Each row of a before or after table is a point. The points were changed in one or more steps. Then noise was added and the rows were shuffled. The steps act on how far a point lies along the listed directions, d1 being the first. Write out the steps. A step turns or swaps two directions, mirrors them in a line or flattens them onto one, adds a multiple of one to another, or multiplies one. Angles are multiples of 10 degrees, from the lower direction toward the higher: turns from -170 to 170, lines from 10 to 170 but not 90. Use the fewest steps. Two steps may share a direction if one is a turn and the other turns, adds or multiplies; they go together, in the order done. Otherwise the lowest direction goes first.

Directions:
(1): [ 35 -17 -25]
(2): [25 -6 38]
(3): [17 42 -5]
Before (10 x 3)
[[ 24 -37   3]
 [ -4  19 -37]
 [ -3 -23  10]
 [ 33   9 -44]
 [ -7 -27   4]
 [ -3   4  -2]
 [ 26 -16 -25]
 [ -9  15  12]
 [ -7  -3  17]
 [ 14  12 -37]]
After (10 x 3)
[[-60  22 -84]
 [ -2 -24 -18]
 [-40   5 -61]
 [-31  -3 -52]
 [ 10 -20   0]
 [ 16   0  26]
 [ 42 -45  38]
 [ -6   4  -7]
 [ 22 -21  18]
 [  2  18  11]]
Steps: flatten d1 and d3 onto the line at 130 degrees; multiply d2 by 3

Directions:
(1): [-12 -22  -5 -25  47  33  -5  37 -20]
(2): [  0 -15  -4  -7 -14  48 -42 -43   4]
(3): [-28  58  -8 -35  21  -4  -2 -23   0]
Before (13 x 9)
[[  3  22  -4 -25  31  13  -6  24  -5]
 [-39  46 -20 -39  81  -4   0  23 -29]
 [-31 -56  10 -38  50  69 -18  26 -18]
 [-14 -47  -9 -58  62  89 -34   6 -19]
 [-31   7 -12 -55  71  43 -19  14 -10]
 [ 13 -40   4 -11   3  32 -16  10  -4]
 [  4 -23   9   3 -43  22 -21 -24   1]
 [ 42 -58  -4  21 -12  20 -34 -14   3]
 [  8 -30  -3  16   0  -6 -20   2  10]
 [-35  84  -3 -71  80   7  10   0 -17]
 [ -3 -25   5   0   4  29 -23 -26   5]
 [-16  -5  -9 -22   0  -2  -3  19  23]
 [  2  -1   7  20 -43 -34  17  -9 -10]]
After (13 x 9)
[[  9 -16   5 -13 -12  24 -23 -21   7]
 [-15  44 -11   8  40 -60  29  26 -15]
 [-13  -2   1  -9   7  19 -17 -39   7]
 [-12  83  10 -26  46 -61  52  26  -4]
 [ 27 -31 -10  -1  -3  36 -51 -40   7]
 [ -2 -26   5   5 -19  -3   7   6 -18]
 [-15  -5   6 -20 -27  33 -23 -26  -5]
 [-16  36  -4 -21  23 -16  11  -7  14]
 [-26  -5  15 -17  -4  21 -11 -32   7]
 [-16  -6  -7 -17 -11  -8  -1  17  28]
 [ 11  26   1  -8   8 -13   7  18   1]
 [ -9  21  -2 -38   8  26 -16 -48  12]
 [  3 -26  -5   8  -2   4 -27  -9   7]]
Steps: multiply d1 by 0; turn d2 and d3 by 40 degrees
